Every row gives one point. Each copy is the shape, with its points in the same order, turned, moved and blurred by noise. Say if it was mirrored as well.

Shape (8 x 2):
[[ 1.47 -1.11]
 [-0.95 -2.71]
 [ 2.90  0.35]
 [ 0.48  1.04]
 [ 0.53  0.02]
 [ 1.49  2.25]
 [ 1.27 -3.15]
 [-2.70 -1.27]]
Copy 1, 8 rows:
[[-1.28 -1.78]
 [ 1.42 -3.13]
 [-2.56 -0.26]
 [-0.33  0.42]
 [-0.28 -0.57]
 [-1.42  1.63]
 [-0.75 -3.71]
 [ 3.13 -1.63]]
Copy 1 is: mirrored
Copy 2:
[[ 1.06 -0.22]
 [-1.67 -1.16]
 [ 2.69  0.81]
 [ 0.60  1.85]
 [ 0.22  1.17]
 [ 1.96  2.73]
 [ 0.41 -2.37]
 [-2.88  0.80]]
Copy 2 is: only turned
Copy 3:
[[ 0.60 -1.73]
 [ 2.96 -0.74]
 [-1.33 -1.94]
 [-0.64  0.65]
 [ 0.28 -0.42]
 [-2.22  0.10]
 [ 2.36 -2.60]
 [ 3.10  1.62]]
Copy 3 is: mirrored
Copy 4 (8 x 2):
[[ 2.09 -1.46]
 [-0.89 -2.56]
 [ 3.73 -0.67]
 [ 1.49  0.62]
 [ 1.14 -0.31]
 [ 2.93  1.51]
 [ 0.97 -3.59]
 [-2.06 -0.59]]
Copy 4 is: only turned

Shape, 8 rows:
[[ 2.09 -1.64 -2.18 -1.13]
 [ 0.27  3.86  1.63 -1.56]
 [ 0.82 -1.80 -2.24 -0.13]
 [-1.74 -0.39  2.06  0.72]
 [-2.31 -1.23 -1.40  2.67]
 [-0.64  1.77  0.76  3.66]
 [-0.42  1.67 -1.67  0.23]
 [ 2.74  0.13  1.48 -0.95]]
Copy 1:
[[ 1.10 -1.86 -1.85 -1.70]
 [-4.31 -0.26  0.23  0.78]
 [ 1.43 -1.04 -1.84 -1.05]
 [-0.28  2.60  1.02  1.56]
 [ 2.00  1.44 -2.35  3.62]
 [-0.48  0.26  0.55  4.67]
 [-1.02 -0.28 -2.27  1.87]
 [-1.32 -1.16  1.36 -0.97]]
Copy 1 is: mirrored
Copy 2, 8 rows:
[[-0.92 -3.60 -1.07 -0.35]
 [-0.33  1.27  3.20 -0.88]
 [-0.86 -3.12 -1.39  0.94]
 [ 1.79  1.47 -1.11  1.59]
 [ 0.21 -0.52 -1.12  4.16]
 [ 2.29 -0.62  1.43  3.72]
 [-1.31 -0.88  0.96  1.24]
 [ 1.58 -1.27  0.38 -2.32]]
Copy 2 is: mirrored
Copy 3, 8 rows:
[[ 2.44 -0.79 -2.35 -1.72]
 [ 0.29  3.40  2.67 -1.13]
 [ 1.32 -1.25 -2.31 -0.40]
 [-1.96 -0.94  1.52  0.43]
 [-1.21 -1.48 -1.27  2.98]
 [ 0.50 -0.07  2.33  3.32]
 [ 0.76  1.73 -0.72  1.06]
 [ 1.95 -0.40  1.70 -2.26]]
Copy 3 is: only turned

Shape (13 x 8):
[[-2.49 -1.75 -2.60  2.42 -1.57  0.21 -0.11  1.57]
 [ 0.17 -1.53 -1.30 -2.03 -0.61  2.71  0.04 -1.95]
 [-1.42  1.56 -1.18 -0.40  1.69 -1.81 -0.56  0.62]
 [-2.95 -2.64 -0.40 -1.41  1.15  0.12 -0.64  2.51]
 [ 2.05 -0.78  2.45  0.09  0.72 -2.19  2.63 -0.29]
 [ 1.14  1.70 -1.79 -3.26  0.82 -1.15 -0.92  0.02]
 [ 1.49 -0.48  2.66 -2.88 -2.11 -0.53 -3.25 -2.31]
 [ 1.83  0.87 -0.16  0.82  2.00 -1.37  0.21 -0.76]
 [-1.73 -1.35 -0.57  0.36  0.41  0.33  0.03 -1.19]
 [-1.69 -1.63 -0.65 -0.03 -0.60  2.30  1.59 -1.71]
 [ 3.22 -1.64  1.02 -1.43  4.73 -3.37 -0.31  0.89]
 [ 1.06 -1.27 -1.00  0.73  0.98  2.40 -1.84 -1.82]
 [-0.91  0.50  3.86  3.35 -1.59 -0.87  1.06  3.31]]
Copy 1, 13 rows:
[[-3.12 -1.38 -2.73  0.23 -0.74  2.39 -0.56 -0.31]
 [-0.61  1.47  1.18 -1.98  0.28  0.71  0.41 -3.48]
 [ 0.22  2.98 -2.14  0.05 -0.08  0.76 -0.13  1.88]
 [-1.28  0.82 -2.68 -0.52  2.55  0.57 -3.00 -0.74]
 [-0.82  0.90  1.96  1.29  2.01 -2.77  1.29  2.07]
 [ 1.53  3.34 -1.12 -2.24 -1.06 -1.40  0.37  0.31]
 [ 2.30  2.18  0.51  2.23 -0.64 -3.16  0.03 -3.85]
 [ 0.83  1.59 -0.24  0.19  0.83 -0.41  2.75  1.75]
 [-1.68  1.61 -0.58  0.55  0.95  1.42  0.35 -1.16]
 [-2.43  1.01  1.51 -0.37  0.70  2.12 -0.13 -2.11]
 [ 1.44  2.36 -1.89 -0.68  4.50 -3.63  2.25  2.19]
 [ 0.88  0.42 -0.43 -0.52  1.13  1.71  2.52 -2.76]
 [-0.07 -2.77  0.66  4.08  0.49  0.19 -2.10  2.93]]
Copy 1 is: only turned
Copy 2 (13 x 8):
[[-4.27 -1.75  2.16 -0.64 -3.19  0.12  1.59  0.37]
 [ 0.01 -1.68 -1.73 -0.72 -0.79  2.99  1.40 -0.64]
 [-1.56  1.83  1.86 -2.39  0.01 -0.41  1.06  1.09]
 [-0.49 -1.71  1.21 -3.13 -3.43 -0.56 -0.04  1.72]
 [ 1.53  0.64  1.52  0.94  0.67 -2.19 -1.14 -2.63]
 [ 0.35  3.45 -0.28 -2.63 -0.24  1.00  1.87 -0.45]
 [-0.13  1.24 -2.13 -2.89  0.00  2.35 -3.09 -3.63]
 [-0.06  1.83  2.60  0.73  0.96  0.46  0.05 -0.56]
 [-1.50 -1.93  1.30 -0.99 -0.12  1.01  0.36  0.07]
 [-1.37 -3.32 -0.48 -0.08 -0.08  1.06  1.30 -0.20]
 [ 4.25  2.97  4.19 -1.05 -0.50 -0.28 -1.13 -0.94]
 [-0.65 -0.46  0.77  0.27 -0.50  4.28 -0.07  0.00]
 [-3.21  0.05  1.13  2.14 -1.82 -3.83 -3.62  0.11]]
Copy 2 is: mirrored
Copy 3 (13 x 8):
[[-2.29 -2.74 -2.75  0.97 -2.85 -3.65  1.22  1.24]
 [-1.76  0.31 -0.86 -1.74 -1.60  1.58  1.96  1.01]
 [-1.52 -1.19  2.12 -0.28 -0.52 -3.26 -0.86  1.96]
 [-3.99 -1.38  1.09  2.02 -0.89 -2.13  3.24  1.71]
 [ 2.21 -0.26  1.51  1.04  1.16 -1.58  1.17 -1.85]
 [-0.87  2.31  1.96 -0.75 -0.72 -1.35 -0.67  2.84]
 [-1.49  1.92  1.05  1.91 -0.81  3.22 -2.09 -0.97]
 [ 0.70 -1.00  0.82 -0.75  1.82 -1.77 -0.90  0.79]
 [-2.26 -2.04  0.01 -0.69 -0.97 -1.06  1.01  0.12]
 [-1.42 -2.08 -0.69 -1.67 -2.30 -0.03  2.54 -0.38]
 [-0.05  1.27  2.58  1.35  5.36 -2.24  0.83  1.02]
 [-1.29 -1.72 -1.82 -1.13  0.90  1.42  0.17  1.61]
 [ 2.06 -4.14  1.14  5.01 -2.13 -2.27  0.44 -0.53]]
Copy 3 is: mirrored

Shape:
[[-1.93  1.97  0.00  3.36  3.16 -0.64  1.03 -2.99  1.28]
 [ 0.75 -0.86  1.74 -0.35  3.28  1.16  0.39  0.66 -0.69]
 [ 0.36 -1.02  3.27  0.52 -1.38 -0.19  1.74  0.21 -0.70]
 [ 1.94 -2.88  0.79 -0.01 -3.70 -1.38 -3.92  1.72  0.22]
 [ 1.38  2.11 -3.67  2.34 -1.08  0.57 -1.44 -2.31  2.23]
 [ 0.25  1.93  1.39  0.99  1.88 -2.09 -2.79  0.20  0.75]
 [-1.72 -0.92 -1.77  3.46  0.92  0.24  1.08  0.39  0.17]
 [ 2.30 -0.80  1.20 -2.51 -1.42 -1.66 -0.22  1.95  2.33]
 [ 0.36  0.61 -2.52  1.57 -1.10  0.34 -2.20  1.41  0.16]
 [-0.30  2.46 -1.17  0.92 -1.16  1.76  2.90  1.31  0.72]
 [-0.39 -1.09 -1.38 -2.85 -0.53 -0.17  0.34 -0.17 -1.47]
 [ 0.73 -0.69 -0.73  2.94  2.66 -1.27  1.85  1.89 -3.56]]
Copy 1, 12 rows:
[[-0.23 -2.63 -4.40 -1.51 -2.39 -2.58  2.12 -2.27 -2.00]
 [-2.11 -2.73 -1.68  0.03  0.51  2.42  1.03 -0.07 -0.64]
 [ 0.15 -1.10 -0.78  1.19 -2.50  1.05  0.66  1.67  1.82]
 [ 1.84  0.69  3.76 -2.74 -0.94  1.68 -1.67  2.53 -0.46]
 [ 3.53 -0.46 -1.49 -1.34  0.43 -3.14 -2.02 -1.95 -3.23]
 [-0.55 -2.27  0.89 -2.87  0.28 -1.61  1.87 -1.28 -0.34]
 [ 0.87 -1.48 -3.89 -1.56 -1.65 -0.68  1.04  1.96 -2.96]
 [-0.29  0.26  0.35 -1.80  1.09  0.57 -2.14  1.40  2.90]
 [ 2.05 -0.86 -0.06 -1.72  1.30 -1.21 -0.35  1.73 -3.07]
 [ 1.17 -1.52 -3.58  1.55  0.82 -2.79 -0.48  2.33 -0.32]
 [-1.30  2.76 -1.26  0.48  0.79  0.75 -0.01  1.07 -1.22]
 [ 1.44 -1.40 -3.37 -1.08  0.61  2.03  4.78  1.91 -1.18]]
Copy 1 is: only turned
Copy 2, 12 rows:
[[-2.58  4.17  0.99 -0.13 -1.71 -3.96  0.08 -1.62  2.22]
 [ 0.97  0.26 -1.85  1.29 -0.64 -0.58 -0.01 -3.31  0.03]
 [ 3.55  0.68 -0.72 -1.07 -1.73 -0.38 -0.76 -0.78 -1.10]
 [ 2.29 -3.60 -0.81 -2.32  3.09  0.55 -0.37  3.26 -0.17]
 [-3.36 -0.45 -0.02  1.12 -0.89 -2.87 -0.07  3.77  2.83]
 [-1.11 -2.00  0.15 -1.13  0.65 -2.89  1.00 -2.19  0.68]
 [-1.27  2.97  1.84  1.75 -0.14 -0.55  0.46  0.05  0.51]
 [ 2.60 -3.81 -0.12 -0.56 -0.65  1.17  0.69  0.49  2.30]
 [-1.62 -1.87  1.50  1.44  1.12 -0.91  0.23  2.48  0.42]
 [ 0.89 -0.41  2.50  3.51 -3.43 -1.45 -0.94  1.26  0.34]
 [-0.77 -1.50 -0.09  0.16 -1.50  2.81 -1.97 -0.65 -0.42]
 [-1.47  1.60  0.56  1.18 -0.28  0.38  2.69 -1.93 -2.93]]
Copy 2 is: mirrored
